Rows are points. To make a cloud, some directions were put in groups of two or more. Within a group, all points are equally far from the middle, so they leave a hole (a ring in 2 directions, a hollow ball in 3). The other directions are filled evenly. Then the cloud was stretched, turned, moved and blurred a little. How many holes are there, and how many directions does each take, smallest first?
In the rows, zero is written as 128.

Cloud (13 x 2):
[[ 73 141]
 [105  50]
 [170  82]
 [ 89 100]
 [159 142]
 [121 164]
 [ 87 149]
 [ 97 139]
 [121 165]
 [100  50]
 [168  75]
 [106  81]
 [183  96]]
Holes: 0

Cloud (21 x 3):
[[116 157 173]
 [201 129 164]
 [125 177  91]
 [ 84 177  95]
 [195 112 155]
 [152 136  87]
 [112  81  72]
 [ 59 124 118]
 [102 178 107]
 [115  90  58]
 [114  99 204]
 [ 79  76 103]
 [ 76 156 122]
 [ 80 160 122]
 [ 81  76 110]
 [ 93 181  86]
 [175 119 122]
 [120  77  91]
 [ 67 120 130]
 [ 94  73  88]
 [ 56 131 111]]
Holes: 1 (2)

Cloud, 28 rows:
[[159 117 196 162]
 [ 74 132 137 159]
 [143 116  70 152]
 [134 126 134  40]
 [198 114 163 137]
 [161  66  90 135]
 [126  99 126  97]
 [101 166 105 162]
 [137  89 163 137]
 [249 130 153 123]
 [ 89 130 124  41]
 [ 92  86  87  65]
 [100  73 124 136]
 [196 118  91 164]
 [140  83 143  94]
 [139 160 171  53]
 [135 139 123  68]
 [123 113 175  87]
 [159  50 132 112]
 [102 100 100 132]
 [158  83 141 110]
 [156 159 125 193]
 [ 69 171 141  91]
 [157 162 113 124]
 [131  92 102  97]
 [183  95 182  87]
 [100 129 170 123]
 [176 137 147  31]]
Holes: 0

Cloud:
[[136 169 210  78 158 156]
 [128 169 216  82 159 177]
 [ 93  87 107  62 137 106]
 [108 126 120 127  73 185]
 [167 157 122 156 190  98]
 [145  75 145 118 132  68]
 [145  74  74 104 138 100]
 [206 158  73 125 190 112]
 [147  59 127 154 142 146]
 [110 124 142 186 158 128]
 [178 147 158 174 192 176]
 [175  97 154 128  78 132]
 [142 138 197 138 217 150]
 [128 177 117 149 115 225]
 [195  78 125 120 136  85]
 [168 142 187  65 142  91]
 [127 168 145 165  84 181]
 [196 157 121  78 136 190]
 [132  86  86  83 121 127]
 [146 155 114  77 209 126]
 [ 99 113 124 131  86 213]
 [154 159 188 158 184 158]
 [139 113 151  52 109 145]
 [124 191 110 110 106 114]
 [ 99 178 109 104 146 141]
 [169 198 117 133 111 201]
 [171 189 101 138 125 219]
 [119  59 194 117 184 141]
 [136 102 164 119  77 137]
 [189 157  86 129 193 142]
 [129  69 167 115 148  88]
 [199 171 106  91 143 188]
 [179  80 126 112 175 182]
 [206 139 180 135 156 157]
 [ 68 126 181 131  99 146]
 [198 175 125  73 126 162]
 [109  75 123  66 160 133]
 [119  98 182 129  79 176]
 [168 161 145 184 163 145]
 [182 161 153  69 126 172]
 [130 149 133 107 218 170]
 [122 102  85 175 147 157]
 [130  61 160 103 194 144]
 [ 79  89 123 164 172 158]
 [153 122  94 213 150 194]
 [111  72 165 129 139  91]
 [120  69 100  74 165  81]]
Holes: 2 (2, 2)
